Each row is a point. The points of each table are mixes of a few directions, plus a little noise. How many directions does each table use, and how many do they share? Where both have some left over, give the other angles between the two spaces (their principal angles), to ten degrees, smallest first.
(in the rows, 128 means zero)

First, 5 rows:
[[163 155 157]
 [148 146 135]
 [ 81  92  84]
 [173 166 145]
 [ 73  82 122]]
Second, 6 rows:
[[163 157 141]
 [ 57  66 132]
 [165 155 174]
 [153 150 128]
 [ 87  97  93]
 [141 141 102]]
Directions: first 2, second 2, shared 2

First (9 x 8):
[[100 145 159 147 111 130 119  69]
 [156 131 142  88 124 147 124 118]
 [102 103 143 140 129 162  94  78]
 [156 138 115 100 147 163 137 157]
 [119 173  84 166 171 187 157 184]
 [138 125  63  60 131 166 153 128]
 [138  95 134 154 126  55 121 178]
 [169  99 147  92 129 110 112 151]
 [ 72 142 165 206  86  27 135  90]]
Second, 9 rows:
[[121 126  56 128 151 142 154 182]
 [134 131 177 128 114 117 110  91]
 [119 124  53 129 149 142 156 187]
 [131 128 150 129 120 124 118 111]
 [138 133 225 130  98 109  91  55]
 [125 126  93 129 138 135 141 154]
 [126 127 113 128 132 131 134 139]
 [140 133 245 128  92 105  84  39]
 [118 125  41 128 154 145 161 194]]
Directions: first 5, second 1, shared 1

First, 11 rows:
[[ 45 144  72 100 179  58  97 171 138  89 175]
 [148 142 142 128 129 106 135  46 150 155 176]
 [125 143 126 121 154  99 112 102 144  61  94]
 [131  73 108 105 170  99 121 132 125 146 169]
 [103 195 166 158 115 175 132 182 138 100  51]
 [158 105 123 142  49 184 145 157  84 156 103]
 [ 99 241 152 154  90 118 140  51 167 151 175]
 [157  87 113 119 117 130 122 127 106  91  90]
 [137  98 117 131  89 158 140 161  98 175 145]
 [140 118 149 135 138 155 133 156 127 131  93]
 [165  62 142 115 177 126 130 123 131 154 136]]
Second (9 x 11):
[[ 60 148 132 100  78 131 170 148 127  93  45]
 [106 149  92 126 146 152 194 131 128  78 103]
 [141 175 126 131 107  56 143 113 164  75 143]
 [134 101 171 150 147 108  90 126 151 151 159]
 [113  59 137 128 123 134  37 122 100 125 113]
 [143 108  91 104  81 113  46 110  80 108 110]
 [114 137 150 114 126 193 179 162 116 216 113]
 [170 113 122 155 183 134 115 113 137 139 188]
 [168 163 131 144 162 131 176 128 154 164 182]]
Directions: first 5, second 5, shared 1; angles 40, 50, 50, 90

First, 8 rows:
[[ 93 123 178 143 159 158 111 117 155  75  90 115 117 133]
 [111 136  56  81  96 157 139  82 117 125 145 158 113 206]
 [ 75 126 177 123 159 177 104 118 153  57 100 103 111 157]
 [110 134 145  79 121 157 101 148 111  91 133  89 125 164]
 [ 84 144 109 126 125 149 105 107 119 126 163 141 156 144]
 [142 124 118 203 143  80 145 127 142 188 157 165 154  46]
 [205 107 103  98 103  87 170 179 127 163 143 108  87 110]
 [204 127 133 173 117  59 146 146 107 197  88 145 164  59]]
Second, 9 rows:
[[125 199 139 125 102 114 123 108 139 122 102 210  85 163]
 [116 132 154 108 137 147 134 136 161  82 107 131  72 156]
 [128 132 140  92 124 117 112 179 126 121 149 117 124 123]
 [127 126 155 153 138 143 136 117 140 110 131 100 108 121]
 [126 122  45  93  98 145 115  61  65 161  90 149 212 192]
 [198  50  44 122 121  75 178 183 112 215 199  86 160  57]
 [128 105 141 168 143 149 133  99 115 127 137  73 149 111]
 [102  90 132 169 172 126 127 120 156 127 107 140 161  85]
 [101 199 204 123 120 133  94 149 141  85 128 148  80 143]]
Directions: first 5, second 6, shared 4; angles 90

First, 10 rows:
[[127 124 141  88 161 122 128  93 143 127 131 153 135 136 184 147 138  89
  145  89]
 [132 122  62 222  93  90 182 176  95 126 165  32  61 131 120 142 113 145
   63 201]
 [126 137 163  86 155 149 105 101 136 109 123 152 149 146 137 132 157 114
  141 114]
 [129 113 131  78 164 103 142  78 157 151 131 166 134 120 215 155 117  66
  160  51]
 [126 155 198  90 128 197  57 131 123  87  97 167 183 151  42  89 173 176
  148 154]
 [129 119  91 161 123  95 162 137 121 137 150  90  94 125 159 147 115 113
  105 137]
 [129 141 146 120 155 139 126 115 111  82 155  93 109 178 146 153 178 108
   95 168]
 [128 112  67 213  53 103 155 194 119 180 110 106 114  67  61  91  55 193
  122 149]
 [125 138 179  85 128 172  75 121 138 122  91 188 182 123  76  95 142 157
  166 112]
 [128 114 101 141 118 105 149 129 136 157 125 132 120 100 147 131  95 123
  136 104]]
Second, 10 rows:
[[125 161 217  66 146 210  46 118 125  73  99 176 189 165  55  98 194 161
  148 151]
 [131  97  44 195  97  57 203 149 130 183 150  83  73  82 181 147  60 110
  108 112]
 [130 106  58 204  80  79 179 167 125 176 133  92  92  83 124 121  65 147
  114 132]
 [127 147 183  77 159 169  84 103 130  90 121 157 159 163 116 126 177 123
  140 130]
 [129 116  89 162 113  97 160 140 129 152 136 109 106 107 145 135  97 125
  119 122]
 [128 145 193  46 188 164  89  74 135  78 133 158 157 181 163 148 193  88
  139 113]
 [125 145 174  87 149 163  88 111 129  98 121 152 156 155 109 122 167 131
  137 132]
 [129 123 118 131 130 115 139 124 129 134 133 124 121 127 146 135 121 118
  125 124]
 [130 123 112 124 142 106 149 113 133 134 145 118 111 129 177 151 125  94
  123 108]
 [128 121  89 192  69 115 141 180 118 160 111 109 119  87  62  96  82 185
  121 154]]
Directions: first 3, second 2, shared 2
